Each point is reached from the start by the listed moves, each made 0, 1 or 2 times, or once backwards (-1), plus a little noise. Is the number of moves made odd or even? Then give how often each move was made.

Moves:
(1): [18.5  0.0  9.9 -2.0]
(2): [ 4.2 15.0  8.7 -3.0]
Start: [ -2.2   8.2 -10.3   2.8]
Points:
[-25.0  -6.8 -29.4   7.6] -> even (-1, -1)
[-16.6  23.2 -11.3   1.1] -> even (-1, 1)
[-21.2   8.2 -20.8   4.7] -> odd (-1, 0)

Moves:
(1): [12.9  1.3  2.1  4.3  3.4  0.5  6.9  1.1  4.4]
(2): [-3.3 11.6  1.8  1.9  5.7  2.6  3.2 -5.5 -2.9]
(3): [ 1.7 -2.5 10.5 -0.2 -2.6 -5.5  0.9 -1.8 -1.2]
(4): [ -3.2  -8.3  -1.0  14.5   2.1   6.8  -3.6 -10.7   1.4]
(5): [-3.0 -6.4  2.7  0.4 12.9  0.9 -4.5  5.8  4.5]
(6): [ 1.5 -2.1 10.5 -0.8 -3.7 17.4 -2.2  2.7 -0.4]
(7): [-6.6 -2.0 -0.9  3.0 -4.2  4.7 12.3  2.0  3.0]
(8): [-1.6  5.0 -0.4 13.0 -4.3 -3.8 -2.1 13.9 -0.5]
(9): [-2.8  2.8  4.5 -3.2 -8.3 -2.4 -6.3  0.0 15.2]
Start: [ 1.5 -3.7  7.6 -7.4  3.3  6.7 -6.3 -2.5 -6.9]
Points:
[ 11.5   5.6  30.9  16.0  10.3 -18.0  13.6   9.4  20.1] -> even (2, 1, 2, 0, 1, -1, 1, 1, 1)
[-19.8  -7.8  16.3   7.4 -18.0 -31.9 -34.8  30.5  24.7] -> odd (-1, -1, 1, 0, 1, -1, 0, 2, 2)
[  4.2  10.9  27.0   4.5  -1.2  46.9  31.5  28.0 -17.6] -> odd (1, 1, 0, -1, 0, 2, 2, 1, -1)
[  7.3   6.3  36.2 -17.1 -27.8   8.7 -28.1 -10.3  14.8] -> even (0, 0, 1, 0, -1, 1, -1, 0, 2)
[ -8.2   6.2  32.9 -12.6  35.1  49.4   8.2  15.9 -18.5] -> odd (0, 2, 0, -1, 2, 2, 1, 0, -1)

Moves:
(1): [24.9  6.4 -3.6 -1.8 -7.4 -1.9 12.6  2.0  3.9 -7.8 -4.0  0.5 -3.1  4.8
  7.9  2.6  2.9  1.6 -0.7  2.0]
(2): [-1.4 25.9  4.4 -0.1 -2.8  3.5 -0.6  2.9  2.6  1.4  4.7  3.8  1.2 -0.1
 -1.4 -3.8  4.8 -1.4 -1.6 -1.1]
(3): [  6.0  -5.5  26.8   1.6   8.3  -2.1   4.9   3.2  -8.0  -0.7   3.4   3.0
  -1.9   2.5  -3.1  -3.6   1.3   4.4 -10.8   4.1]
(4): [ 2.6 -3.0 -7.7 22.5  7.2 -2.8  1.8 -1.3  1.9 -0.5  1.9 -0.1 -0.5  3.0
 -3.0 -9.1  0.5  4.3 -7.9  3.0]
(5): [ 0.5  1.9 -3.3 -5.3 13.4 -5.9 -4.5 -1.9  1.8  2.3 -2.1  3.5 -4.7  3.9
 -0.2 -5.4 -3.4  1.2  4.8 -1.0]
(6): [ 3.6 -0.8  2.0  0.9  6.7 21.1  3.5 -2.0  7.9  1.4 -0.7  1.3  1.0 -2.8
 -2.6  1.2  2.3 -1.6  0.1 -6.4]
(7): [-7.0  2.9  2.3 -1.7  3.7 -2.7 23.9 -3.8 -0.6 -1.0  1.5 -7.4 -1.1 -2.1
 -2.8  3.0 -0.9 -1.2  3.7 -5.4]
(8): [-1.8 -2.5  0.6  4.3  3.1  0.3  2.6 21.3  0.6  0.3  1.8  0.1 -1.5  0.9
  2.4  1.8  5.4 -2.7 -1.4 -4.3]
(9): [ 8.2  3.3 10.1 -2.2 -2.1 -7.8  0.0  3.7 29.5 -5.9  0.0  3.8  0.1 -9.3
 -6.9 -0.5  3.5  0.5  4.4  5.8]
(10): [ 4.5 -1.9  0.9  3.8 -4.1 -2.7  0.4 -1.6  0.9 17.5 -0.2 -3.1 -4.9  3.1
  1.0 -0.7  2.9  2.1  3.5  0.3]
(11): [ 1.3 -4.2 -3.5 -0.4  0.0  4.1  3.0  1.1  1.4 -0.7 17.5 -0.2 -5.6  1.9
 -3.0 -0.3 -0.3  0.8 -2.9  7.3]
(12): [ 1.5 -3.3 -1.1  3.0 -6.0 -2.5  5.6  0.8 -3.9  1.0 -3.5 18.1 -6.6  0.0
 -7.7 -4.4 -5.4  0.0  2.6 -1.2]
(13): [-0.3 -1.7 -1.3 -4.5  2.8 -0.2  3.3 -1.4 -2.2  6.6  4.3  4.4 18.9  2.6
 -2.3 -2.7  3.0 -3.9  0.0  0.8]
(14): [-8.1 -1.2  4.4  3.3 -2.0  2.4  2.9 -2.3  9.1 -3.8 -6.6  4.6 -3.1 25.4
  5.7  4.6  2.7 -1.4  5.0  4.3]
(15): [ -7.8  -1.5  -0.7  -9.2   0.5  -0.4   2.7  -5.8   0.5   3.8   1.9  11.2
  -2.3 -10.3  25.7  -8.2   0.5  -0.6  -1.6   0.1]
(16): [-0.8  6.8  2.1  7.3  5.8  0.2  1.4  3.4 -2.4  4.9  5.0  6.4  6.8 -5.6
  5.4 28.6 -3.1 -1.8  2.6  2.2]
(17): [-0.7 -4.5 -2.6 -5.2  6.3 -1.6 -1.4 -4.6 -5.1  0.5  1.9  5.2 -2.4 -2.3
 -7.8  5.5 25.6  0.9 -3.6 -0.8]
(18): [-2.1  2.5 -4.0 -5.6 -3.3 -1.0 -0.1  2.4 -2.0 -1.8  3.7  3.4  4.4  4.6
 -5.2 -4.0  2.4 28.0 -0.2 -4.7]
(19): [-0.5  0.1  5.3  3.4  0.6  3.3 -2.1 -0.9 -4.5 -0.3 -0.2 -1.6  4.1 -5.4
  1.4 -1.4  2.4  1.4 17.3  1.9]
(20): [-2.7  1.9 -4.2  0.3  0.8  3.3  6.5  3.5 -0.3  3.9 -8.2  0.3 -1.2 -3.2
 -0.5 -2.9 -1.5  1.8 -1.5 16.1]
Start: [ -2.2  -7.0  -0.2 -12.9   1.7  -0.3  -2.2  -0.5  11.0 -14.2 -12.1   0.3
  -8.7  -4.4  -2.3  -5.6  -2.9  -4.4 -10.1  -4.2]
Points:
[-28.1 -21.1  59.9 -22.7   6.3 -10.0  17.3  31.2  45.5  25.0 -35.3   0.7
  22.6  64.2  -9.2 -55.4   5.4  54.1 -28.0  28.1] -> even (-1, 0, 2, 0, 0, 0, 0, 1, 1, 2, -1, -1, 2, 2, 0, -1, -1, 2, -1, 2)
[ 15.2   9.1 -49.9  33.4  20.6  12.1  54.1 -11.5  -1.4 -42.8 -13.7  63.1
  -8.8  57.7   0.1  42.0  16.5  51.1  16.8 -29.2] -> odd (2, 0, -1, 2, 1, 1, 1, 0, -1, -1, 0, 2, 0, 2, 0, 2, 1, 2, 1, -1)
[ 32.7  11.5 -15.5  15.0 -18.5 -26.2  36.0  46.7  19.2 -25.8   1.4  32.3
 -35.2  81.8 -32.1   3.8  75.5  57.4 -16.1   4.6] -> odd (2, 1, 0, 1, 0, -1, 0, 2, 0, 1, 1, 1, 0, 2, -1, 0, 2, 2, 0, 0)

Moves:
(1): [  2.8  -1.0  -1.4  -3.2   2.1   4.4   3.7  -1.8   0.2  -4.3   2.2   1.2
   4.3  -4.5   3.8  -4.0   1.0  -4.7  -7.0  -2.4  -3.3 -13.0   2.2   4.0]
(2): [  5.5   4.7  -2.0  14.7   2.3  -4.8  -3.0  10.6  -1.9  -8.2   4.7 -12.4
   0.4   7.6   4.4  -3.4  -2.6  -5.2  -2.4   0.8   0.4   3.3   5.6  -3.1]
(3): [  1.5   4.1  -2.6 -11.5  -1.1  -3.6  -1.9  -7.3   1.4  -6.7  -1.1 -10.2
   0.3   6.5   3.3  -3.5  -2.8   2.4  -2.6   2.7  -2.9  -9.2  -4.6  -0.1]
(4): [  5.9   2.7   4.4   0.2  -4.6   1.1   0.7   2.5 -10.3   4.6   3.9  -0.9
  -1.1  -2.8   2.0   0.9   2.2  -1.9  -3.4   4.4   0.2  -4.3   4.3  -0.8]
(5): [ 6.7  2.7  4.4 -2.9  7.4 -0.7 -2.9 -7.9  4.0 -0.2 -1.0  5.7  4.2 10.0
  0.2  1.6 -7.4  2.2 -1.7 -1.3 -9.1  2.4 -7.0 -4.5]
(6): [ 0.1 -0.8  3.1  2.3  0.9  0.2  4.2 -3.0 -3.8 -0.8  0.0 -4.2  4.7  2.7
 -1.7 -2.6 -0.6  2.8 -1.6  0.8  1.0  3.0  2.0  6.8]
(7): [ 3.9  0.4 -5.0  2.9  3.6  3.0 -2.1 -2.7  2.0  0.9 -0.1  2.2  0.4 -8.5
  3.2 -4.3 -5.8  3.8 -5.1  2.7  6.2 -1.2  6.5 11.3]
(8): [ 1.2 -0.6 -1.8  6.4  7.5  7.5  0.1 -2.9  0.3 -5.5  7.9  7.1 -1.5  0.3
  2.4  3.7 -9.4  6.1 -1.4  0.5 -0.2  2.3 -2.6  1.1]
(9): [ 1.2  3.6  2.4  2.9 -3.6 -7.8 -1.3 -5.0  1.0 -3.6 -2.5 -3.4 -3.0 -0.9
 -2.4 -0.7  4.5  1.2  3.1  1.0  5.1  0.0 -0.6  0.2]
(10): [-1.6  1.6 -0.6  3.3 -4.7  5.2 -5.5 -2.5 -2.7 11.7  5.1  5.3 -0.2 -2.0
 -3.0 -3.2 -0.7  7.0  0.8 -4.4  8.8  4.3  1.0  7.1]
(11): [ 1.7  2.0  1.1 -1.6 -2.2 -5.0  4.3  7.6 -7.4 -1.7  0.3  1.3 -4.0 -0.4
  1.6 -1.8  3.8  1.8 -3.3 -3.7 -0.6 -4.9 -3.7  0.3]
(12): [ 0.2  4.3  2.3 -1.8 -2.8  4.9  0.1  2.8 -3.6  0.1 -1.4  4.3 -1.3  6.1
 -1.7  4.8 -1.0  1.0 -3.8 -1.9  1.2 -3.4  4.6 -3.1]
(13): [-4.3  6.1  1.1  1.8 -4.0 -4.7 -3.4 -2.5 -0.7  1.6  2.5  0.4 -6.0  4.2
  1.9 -2.2 -2.2  0.2 -2.0  0.2  2.3 -4.4 -1.4 -0.2]
(14): [  6.0  -6.9   0.0   8.5  -0.2  -2.9   6.4   1.9  -5.0   1.5  -3.8 -12.8
   1.1  -0.2   3.5  -1.9  -5.0   2.0   3.6   1.1  -5.7  -4.7  -3.2   4.4]
(15): [-0.9  6.8 -2.1 -4.3 -3.2  5.4  4.6 -4.8  4.3 -4.4 -1.0  0.1  3.5  8.0
 -0.8 -3.6 -4.5 -9.2  1.8 -0.8  4.2 -4.9  0.9  0.4]
(16): [-2.0 12.4  1.7  1.8  8.8 -2.9 -6.3 -1.2  4.4 -5.1 10.4  4.2  1.9  8.1
  2.9  5.3 -3.5  0.9  2.0 -5.9  2.0  7.4  6.0  2.6]
(17): [-7.0  2.3  1.0 -3.6 -5.3  1.7  6.9  1.3  0.0  8.8 -3.5 -6.0 -3.3 -3.0
 -6.3 -5.5  2.2 -1.9  4.8 -2.4  5.4  0.9  6.5 -2.3]
(18): [-0.7 -1.2  2.6 -0.9  1.6  9.7  1.7  2.0  2.7  2.9  0.6  0.4  5.3  0.4
  3.1  0.2  4.7  1.4 -1.4  1.0  3.1 -1.6  1.1  0.3]
(19): [-2.1  7.5 -3.4  2.7 -4.0 -0.3 -1.4 -2.7 -2.4  0.9 -4.3 -0.2  1.6 -2.3
  0.3 -3.5  1.6  1.2  0.4  1.1  3.2 -0.4 -0.1  2.8]
(20): [-0.1  2.7 -1.8 -0.6  0.1 -2.7  5.7 -4.8 -4.4  9.4  0.9 -2.9  5.4 14.6
 -4.8  5.2  1.5 -1.3 -2.4  1.1  0.7  4.7  2.6  1.1]
(21): [ 1.6 -4.6  3.6 -7.9 -0.5 -3.5  2.8 -4.4 -4.3  7.2 -2.7 -0.2  3.8 -3.2
 -1.5  4.0  0.6  2.5 -7.2 -4.5  2.8  0.7 -1.9 -0.9]
(22): [-1.0 -6.5  1.5  1.9  3.4 -4.3  3.8  5.7  0.2  4.2  0.0 -0.7  7.6 -1.2
 -2.2  2.7 -5.6  5.1  2.3  0.6 -1.1 -2.3  1.3 -0.3]
(23): [-2.4 -0.4  1.6 -2.6  2.9  1.6  0.8  4.0 -4.0  1.7 -0.5  1.5 -2.3 -0.2
 -2.0  1.1  5.9 -5.6  3.0  1.2  0.1 -5.6 -0.7 -3.9]
(24): [-2.0 -0.3 -0.6  0.6  0.8  4.8  0.2  3.2  4.4 -1.0  2.4  1.3 -0.4 -1.8
 -2.8  2.4 -3.6 -3.1 -0.6  2.2 -0.7 -5.7 -2.1  3.0]
Start: [-6.3  0.3 -0.1 -0.1  6.2 -5.8  1.0  2.7  2.6 -6.1  4.0  2.2  3.4 -1.8
  6.5  0.8 11.8 -0.3  2.7 -1.0  9.9  0.0  1.7 -3.3]
Points:
[-20.4  -9.9  24.6  45.6  26.4 -44.0  20.2  32.6   2.3 -28.6  18.7 -39.6
   4.9  -6.3   0.4  12.1  -6.5  -8.0  13.2 -14.9   5.6 -28.8  23.3   4.9] -> odd (2, 1, -1, -1, -1, 2, -1, 0, 2, -1, -1, 1, 2, 2, -1, 2, 1, -1, -1, -1, 1, 2, 1, 2)
[ -2.7  36.7  -2.9  -1.6  12.0  16.6  28.5 -14.9  -2.9   8.7   1.1  -9.5
  27.5  53.1 -18.3   3.4 -18.0 -37.5 -33.9  -7.9  35.8  21.0  54.2   5.1] -> odd (0, 2, -1, 0, 1, 2, 2, 0, -1, -1, -1, 2, 0, -1, 2, 0, 2, -1, 0, 2, 2, -1, 0, 1)
[ 11.9  80.2  -9.8   4.3  35.9  -2.2 -17.7 -46.2  17.2 -56.0  44.0  37.1
  28.8  41.2  34.8 -18.5 -53.4   7.1 -35.7  -2.3  11.6 -35.5  10.5  49.4] -> odd (2, 0, 1, 1, 2, 2, 2, 1, 0, 0, 1, 0, 2, -1, 2, 2, -1, -1, 2, 0, -1, 1, -1, 1)
[-16.3  24.2   2.3  -0.2 -10.3 -17.7   0.5  11.2   0.4   8.1 -12.7  -0.8
   0.7 -31.3  14.7 -25.4  20.0   6.7  -3.6   4.3  51.0 -33.3  -4.8  21.1] -> even (-1, 0, 0, 0, 0, 0, 2, -1, 1, 0, 2, -1, 2, 0, 1, 0, 0, 2, 2, -1, 1, 1, 1, 1)
[  9.4  37.4   7.2  15.1  48.4 -14.4 -19.8 -34.7  21.2 -38.5  34.3  46.8
  -6.6  26.7   8.2  18.9 -15.4 -11.2 -24.6   3.9   6.8  -5.5   0.0  15.6] -> odd (1, 0, -1, 0, 2, 1, 2, 1, 2, -1, 0, 0, 2, -1, 0, 1, -1, -1, -1, 1, 0, -1, 1, 2)
[  1.7 -46.3 -12.6  14.8   9.3 -20.9  35.2 -11.3 -27.3  50.7 -10.9   0.3
  29.3 -39.7  -3.2   8.8   2.6  74.4 -10.2  -3.6  43.6  24.6  -8.5  42.9] -> odd (-1, -1, 0, -1, -1, 0, 2, 2, 1, 1, 2, -1, -1, 1, -1, -1, 0, 1, 1, 2, 2, 2, -1, -1)
[-20.9 -30.7   4.3  14.1  15.6   7.4  23.6  -4.5  -4.3  63.3  16.7   0.7
  44.4 -30.0   6.8   0.3   5.4  39.2  -3.3 -11.1  36.9  16.9  33.7  41.5] -> odd (1, -1, -1, 0, -1, 1, 1, 0, -1, 1, -1, -1, 1, 1, -1, 1, 1, 2, 0, 1, 1, 2, -1, -1)
[ 38.8  28.3  25.4  -6.6   9.3 -18.6   5.7 -14.6 -21.7 -10.7   5.1 -15.7
   6.8   1.8  15.3  -7.7  10.2  -0.7 -55.8  -8.8  20.2  -5.9  46.9  -8.8] -> even (2, 2, 0, 2, 2, 1, 2, 0, 2, -1, 0, 2, 0, -1, -1, 0, 2, 0, -1, 0, 2, -1, -1, -1)
[ -5.4  26.2  25.2  15.7   1.2 -10.9 -13.5  -5.1  -7.6  26.6  11.0  37.3
   7.7   9.2   6.7  33.1  12.1  48.6  -8.1 -40.2  27.0  -0.8 -23.4  17.3] -> even (0, -1, -1, -1, 1, -1, -1, 0, 2, 2, 2, 2, 1, 2, -1, 2, -1, 2, 2, 0, 2, 0, -1, 2)
[ -0.3  13.3  20.5 -19.6 -12.3  10.1  25.4  21.7 -12.6 -10.1  -6.2 -13.7
  -4.4   0.0   6.3 -21.9  40.9 -38.7   3.5  -3.1  18.2 -41.8 -17.9 -28.8] -> even (0, 1, 0, 1, 1, 0, -1, 0, 1, 0, 2, -1, 0, 0, 2, -1, 1, 2, 0, -1, 1, -1, 2, 1)
